Each row is a point. Each copy is the shape, with its points in the same order, turned, moved and blurred by noise. Some copies are also mirrored. Which?

Shape, 9 rows:
[[  8 -50 -25]
 [ 29 -28  16]
 [  8   6   0]
 [-77 -15 -53]
 [  8 -10 -24]
 [-55 -13 -14]
 [ 14 -45   0]
 [  0 -40 -33]
 [ 25  -4  31]]
Copy 1, 9 rows:
[[ 37  25 -20]
 [ 24  23  30]
 [-13   3   2]
 [ 22 -46 -80]
 [  2  12 -20]
 [ 15 -45 -30]
 [ 43  16   7]
 [ 37  21 -25]
 [  1   6  40]]
Copy 1 is: only turned
Copy 2, 9 rows:
[[-50 -32 -18]
 [-40  14 -14]
 [  0   0 -14]
 [  8 -95  23]
 [-14 -26 -26]
 [  5 -52  30]
 [-51  -8  -8]
 [-39 -41 -17]
 [-17  29  -4]]
Copy 2 is: mirrored
Copy 3, 9 rows:
[[ 42 -29 -10]
 [  3  -1 -29]
 [ -3  15  10]
 [ 22 -55  83]
 [ 25   0  12]
 [ -8 -43  52]
 [ 13 -22 -21]
 [ 38 -27   5]
 [-23  14 -21]]
Copy 3 is: mirrored
Copy 4:
[[ -3  38  33]
 [ 27  39  -1]
 [  2  14 -27]
 [-94  42  22]
 [ -5   8   7]
 [-61  46  -9]
 [ 11  45   9]
 [ -2  33  33]
 [ 26  26 -34]]
Copy 4 is: only turned

Shape:
[[-95 -44  27  -9]
 [  3  37  -7 -31]
 [  9   4 -36 -13]
 [-15 -36 -48  20]
 [ 16 -20  14 -37]
 [ 14  30  31  37]
 [ 26   0  13  22]]
Copy 1, 7 rows:
[[-79 -13  39  76]
 [ 10  38 -28  21]
 [ 14  55  16  19]
 [  3  45  70  33]
 [-36  45   0  -9]
 [ 21 -24   2 -15]
 [ 10   9  19 -21]]
Copy 1 is: mirrored
Copy 2:
[[ 76  63   7  47]
 [ -2 -19 -51  16]
 [ -9 -31  -5  27]
 [ 21 -24  46  37]
 [-25  22  -9  10]
 [ 30 -21 -19 -48]
 [  5 -15   3 -31]]
Copy 2 is: only turned
Copy 3:
[[-68 -26 -22 -37]
 [ 50 -30  26  -2]
 [ 53  11   1 -17]
 [ 13  48 -10 -42]
 [ 26  -9 -27  26]
 [  9  11  56  37]
 [ 17  26  25  28]]
Copy 3 is: only turned

Shape (11 x 6):
[[-23  54 -17 -64  -7 -36]
 [ 95 -16  30 -21  35  41]
 [-60  10  32 -48  -8 -58]
 [ -3 -40 -12  23 -29   9]
 [-12  82   7 -52  -1  -5]
 [ 14  49   9 -37  39 -21]
 [-17 -19 -30 -17   8   7]
 [ -9 -30   6  42  18  30]
 [ 53 -21  26 -16 -12  33]
 [-25   2  19 -45  18  19]
 [ -7 -23 -19  -1 -22  -4]]
Copy 1, 11 rows:
[[-42  25  13  55 -37  26]
 [  9  34  88 -10  52 -65]
 [-35 -17   4   1 -36  65]
 [ 36 -36   5  -5 -17 -46]
 [-61  46 -10  36  -3   3]
 [-15  51  32  33   8  22]
 [ 20 -28  18  33  -5 -19]
 [ 50 -21 -19  -5  32 -25]
 [ -4  -7  48 -23  11 -69]
 [-30 -21  17  14  27   5]
 [ 20 -23   9   3 -32 -23]]
Copy 1 is: only turned
Copy 2:
[[ 54  70 -29  65  24 -20]
 [-65 -35 -87  13  17  21]
 [ 74  56 -19  17  56  30]
 [ 23 -18   5  -6 -24  42]
 [ 40  43 -44  47  40 -51]
 [-12  42 -33  41  51 -14]
 [ 16   2   4  49 -17  29]
 [ -2 -55  20  -6   7  26]
 [-18 -31 -67   1 -21  16]
 [ 35  -8 -31  46  29  21]
 [ 22   6  -2   7 -15  32]]
Copy 2 is: only turned

Shape (11 x 8):
[[  0  -2 -73  40  43   2  27  29]
 [ 23  19  43   7 -11 -39  24 -11]
 [  1  -7  25  -2 -34 -19 -11  -3]
 [ 19 -23 -66 -18  17 -12  29  -3]
 [ -2  51  40 -28 -39  13  36 -11]
 [-22  49  32 -34 -32 -21   6  33]
 [-75 -10  -1  54 -67 -24   0 -36]
 [ 14  26  23   9 -62  10   2  11]
 [-11 -28 -51  10  47  29  35  -7]
 [ 19 -15 -16  -6  52  10  -7  22]
 [-16 -55 -39  26  18   1  45  44]]
Copy 1 (11 x 8):
[[-16 -51  43  40  -2 -18  13 -67]
 [-13  -2  -6 -29 -33   9 -36  17]
 [  9 -11 -26 -10   7   5 -14  26]
 [ 21 -68  26 -10  21   6  -3 -54]
 [ -2  42  24 -27  24  12 -59  20]
 [-41  16 -17   1  36  27 -53  18]
 [ -6  -6 -18  -9  36 -95   4  47]
 [ 19  13  -4  16   9  -4 -51  41]
 [ 16 -28  53   4  16  -4  42 -56]
 [  0 -22   3  21  -7  41  25 -47]
 [-15 -65  51  28   9   0  42  -7]]
Copy 1 is: only turned
Copy 2:
[[  3  11 -29  13 -44  41 -18  76]
 [-22  -8  34  37  31  25 -26 -23]
 [ -7   7   6   1  11   7 -27 -46]
 [ 32  30 -10  47 -55  37 -14  18]
 [ 29   1  71   3  40  13  11 -24]
 [ 35 -27  26 -19  45  49 -13 -32]
 [-36  65 -35 -41  40   9  19 -24]
 [  3  11  47 -32  10   8 -33 -26]
 [ 26  15 -27  37 -42   4  10  56]
 [ 15 -37 -14  31 -48  12 -21  23]
 [ 30  28 -49  25  -9  10 -39  53]]
Copy 2 is: only turned
Copy 3:
[[ 65   2   2 -77  26 -12  22  46]
 [-17 -20 -18   7  30  34  12 -32]
 [-17   4   1   4 -20  11   4 -20]
 [ 38  33 -20 -50  25   3 -26  38]
 [-14  12   0  45  47 -21  12 -40]
 [  1 -19   8  12   7 -38  -8 -65]
 [-14  13 -58   6 -57 -38  78  -2]
 [-14  26  25   8   3   3  31 -47]
 [ 29  15   1 -40  29 -23   2  78]
 [ 27 -21  31 -32  14   8 -26  45]
 [ -2   3  -8 -93   9 -30  14  42]]
Copy 3 is: only turned

Shape, 15 rows:
[[ -4 -11   9   3   6 -16 -25 -30   0]
 [  5  11 -16 -22 -23  -8  -3 -29  88]
 [-35  15 -13   1 -29   1 -18   7 -22]
 [-16 -34 -44   7  39  14   4  -1 -24]
 [  3  13 -28 -18  37  22  14  26  29]
 [-10 -29   4  -7   1 -25 -15  20  -7]
 [-12 -21   9 -11 -25 -17   0   3 -23]
 [-25  15   8  14 -21  20  43 -31 -11]
 [ 19 -11 -41  95  59 -42  20 -31   1]
 [-28  -7 -35 -23 -32  15  17  -7  -8]
 [ 28  -7  -3  26 -27  13   5 -23 -30]
 [  0   2   1 -13 -23  18 -13  13 -12]
 [-18  -5  -8 -12 -24   3  -8 -30   3]
 [-24   0   4 -21 -17  29 -10   8 -20]
 [ 38  14   0  10  30 -75 -16 -29 -14]]
Copy 1 (15 x 9):
[[-14 -18   3  13 -18   5  12 -20  -9]
 [-76   4 -28 -23   5 -24  22   1 -56]
 [ -9   4 -12  16 -22  34 -20  26  -5]
 [ 41  47  -1   3  -2  12  16 -23   4]
 [ -4  44  12 -30  18 -15  27  28 -10]
 [  7  -8  20  -8  -1  16 -23 -14 -23]
 [  0 -17  -4  11   0  11 -39  -7 -11]
 [  5  -5 -49  29 -16 -33 -12  23   4]
 [ 61 -27 -32 -47 -52  -9  72 -34  -5]
 [ -9  32 -41  10   6  12 -28  12 -10]
 [ -5 -18 -30  -8 -26  -9 -16 -13  40]
 [-23   8   8   0  -5   6 -28  10  11]
 [-28   1 -26  22  -6   6  -9  -4 -12]
 [-14  19   9  24  -6   5 -30  19   6]
 [  8 -72   3 -25  14  19  46 -23  -3]]
Copy 1 is: only turned
Copy 2 (15 x 9):
[[-12  -1  25   7 -20  12  19 -24 -12]
 [-52  33 -43 -41 -14  -6  26  17 -19]
 [  8  18  31  -9  18  26   1  -9  35]
 [ 28  20   4  32 -52  -1 -21 -16  30]
 [  4  -2 -44  11 -11 -18 -19  23  18]
 [  2   1  40  -3 -25  10 -17  13  -3]
 [  7  26  46   4   0  13  -5   6 -10]
 [ -2  52  18  23  26 -32  27 -15  18]
 [-15  -7  18  67 -91 -21  70  15  43]
 [  9  59   5  -5   6  10 -16  -2  20]
 [ 37  32  20  23  -3  10  48  -2  -8]
 [ 25  12  11 -10  14  15  -2   2   1]
 [ -7  39  12  -8   0  11  10 -17  -3]
 [ 25  18  16 -10  21   8 -15 -18  12]
 [-42 -19  25  56 -33  42  42  16 -21]]
Copy 2 is: mirrored
